Each row is a point. The last column is the point's height on a tilted bowl or saddle (a function of degree 2), plus a little noise. Count its main directions that bend up, bend down and stay straight.

Points (11 x 3)
[[-2.4  0.1 -1.0]
 [-0.5 -1.9 -0.6]
 [ 0.7 -1.7 -0.4]
 [-0.6 -1.0 -0.3]
 [ 3.7  3.9 -1.4]
 [ 0.9 -1.5 -0.3]
 [-1.6  0.1 -0.6]
 [-4.8  4.0 -6.0]
 [-0.2  1.4 -0.2]
 [-4.7 -5.9 -5.9]
 [-3.9  1.1 -2.6]]
Directions: 0 up, 2 down, 0 straight

Points (26 x 5)
[[ 2.5  3.0  2.6 -1.3 -3.6]
 [-0.3 -3.7 -2.7  2.3  1.4]
 [-4.5 -1.5  0.9 -0.5  0.5]
 [ 3.5 -3.0  1.7  0.0 -1.9]
 [ 2.4 -0.6 -2.1  0.7  0.1]
 [ 1.7 -3.1  0.6  4.8 -1.4]
 [-0.5  0.1 -0.5 -4.7 -3.0]
 [ 0.0 -2.3 -2.0  4.0  1.0]
 [-2.2  5.8 -4.6 -3.9 -5.9]
 [ 5.5  2.3 -3.1  1.3 -3.6]
 [ 1.3 -3.5  1.4  2.9 -0.6]
 [-4.6 -3.6  0.1 -0.1  0.6]
 [ 1.0  0.2  2.4  1.3 -0.8]
 [-2.4 -1.4  0.0  6.8 -2.1]
 [ 5.4  3.0 -1.4  1.9 -3.8]
 [ 0.0  0.0 -1.2  2.0  1.2]
 [ 2.5  4.1 -0.7 -1.6 -3.3]
 [ 1.3 -1.9  2.4  0.1 -0.8]
 [-1.4  2.9 -0.2  2.8 -0.1]
 [-3.1 -4.5 -2.6 -1.8  0.1]
 [ 6.7  5.1  0.2 -1.5 -8.5]
 [-0.3 -1.8 -5.1 -0.1  0.7]
 [-1.0 -0.5 -0.2 -0.8  0.8]
 [ 0.7 -0.1  2.9 -0.1 -1.1]
 [ 0.9  4.2 -4.7 -0.6 -2.4]
 [-1.2 -6.0 -0.1 -0.6 -0.4]]
Directions: 0 up, 4 down, 0 straight

Points (47 x 7)
[[-4.4  0.7  5.0  5.2 -1.8  0.7 -2.4]
 [ 5.7  0.9 -1.8  4.6 -3.3 -5.5  4.7]
 [ 0.8 -0.4 -5.2 -1.6  0.7 -0.3 -2.5]
 [-2.2  1.8 -2.7 -4.0 -2.8 -1.6 -0.2]
 [ 2.4 -4.4 -1.7  4.9 -2.3  0.5  6.0]
 [-0.7  1.3 -0.3 -5.0  0.8 -1.7  0.5]
 [ 0.5  5.1 -0.8  1.7  0.5 -0.4  0.5]
 [-3.8  7.2 -1.8 -0.8 -1.8  1.1 -3.6]
 [ 3.9  2.2  2.2 -1.7  1.7 -2.4  2.5]
 [-1.4 -3.2  0.0 -3.6  0.5  2.4 -2.8]
 [-6.1  1.7 -1.2  1.2  1.7 -0.1 -1.4]
 [ 3.6 -3.3 -3.2 -0.9  0.3 -2.6 -1.9]
 [-1.9 -4.2 -2.6  2.6  0.3  2.8  4.2]
 [-4.3  0.5 -0.3 -1.3  0.5  0.3 -1.4]
 [ 0.6  1.8 -5.2 -0.5  0.5 -2.8 -2.9]
 [-5.7  1.2 -0.8 -1.3  0.2  1.1 -2.4]
 [ 2.2 -2.5  1.2  2.7  4.0  4.4 -0.6]
 [-2.5  0.3  1.0 -0.6 -2.5 -5.7  0.2]
 [ 0.6 -1.6 -3.4  0.8 -0.1 -4.8 -0.8]
 [ 3.4  0.1  1.2  0.1  2.3 -0.4 -0.9]
 [-0.5  2.7  1.1 -1.1 -3.6 -2.2  3.4]
 [-3.0 -4.3  3.4  2.6  2.2 -1.5 -1.6]
 [-4.7  3.5  1.7 -1.8 -1.0  3.9 -4.0]
 [-2.2 -0.7  2.4  1.4 -0.3 -4.2 -1.5]
 [-0.1  0.7  0.0  3.6 -0.6 -3.6  0.1]
 [ 2.2  2.8  3.4 -1.1  0.7 -1.9  3.5]
 [-0.3 -2.6 -1.5 -1.9 -0.1 -0.7 -0.6]
 [-1.4 -3.4  1.8  2.7 -0.9 -3.1  1.0]
 [ 3.9 -2.1 -1.2  5.8 -0.3  2.0  1.3]
 [ 4.9 -0.8  4.6 -1.1  5.6  0.9 -3.0]
 [-3.2 -0.4 -1.7  1.3 -0.6 -1.8 -0.2]
 [-1.0  5.9 -0.4  1.3 -3.8  0.7 -0.4]
 [ 1.1 -1.8 -1.7 -0.8  4.9 -0.1 -1.6]
 [ 4.3  1.6 -0.7 -1.6  4.2  4.8 -2.4]
 [ 0.9  0.3  0.7  2.3 -0.3  0.4  0.6]
 [ 0.3 -2.2  0.3 -4.5 -3.8  3.7 -3.7]
 [-0.4 -2.1 -6.2 -1.0  1.8 -5.8 -4.0]
 [-3.5  5.0 -2.9  1.8  0.8 -1.5 -3.5]
 [-3.6  2.6 -0.3  1.5 -1.6  2.9 -2.5]
 [-1.8 -6.9 -3.9 -2.8  3.4  2.6  1.2]
 [-1.0 -6.2 -0.4 -4.8  0.9 -1.4 -3.4]
 [-1.7 -0.6  1.7 -2.2  0.0  0.3 -1.3]
 [ 1.2  4.8 -3.4 -2.2  0.5  0.0 -0.4]
 [-1.4  2.0 -3.8 -0.3 -0.4  2.2 -2.3]
 [-2.5 -1.4  0.5 -1.1  1.0  2.0 -1.2]
 [ 2.2 -1.9  2.7 -0.3 -3.9  7.6 -7.0]
 [ 3.4 -2.2  3.2 -4.4  1.3  2.2 -4.9]]
Directions: 2 up, 3 down, 1 straight
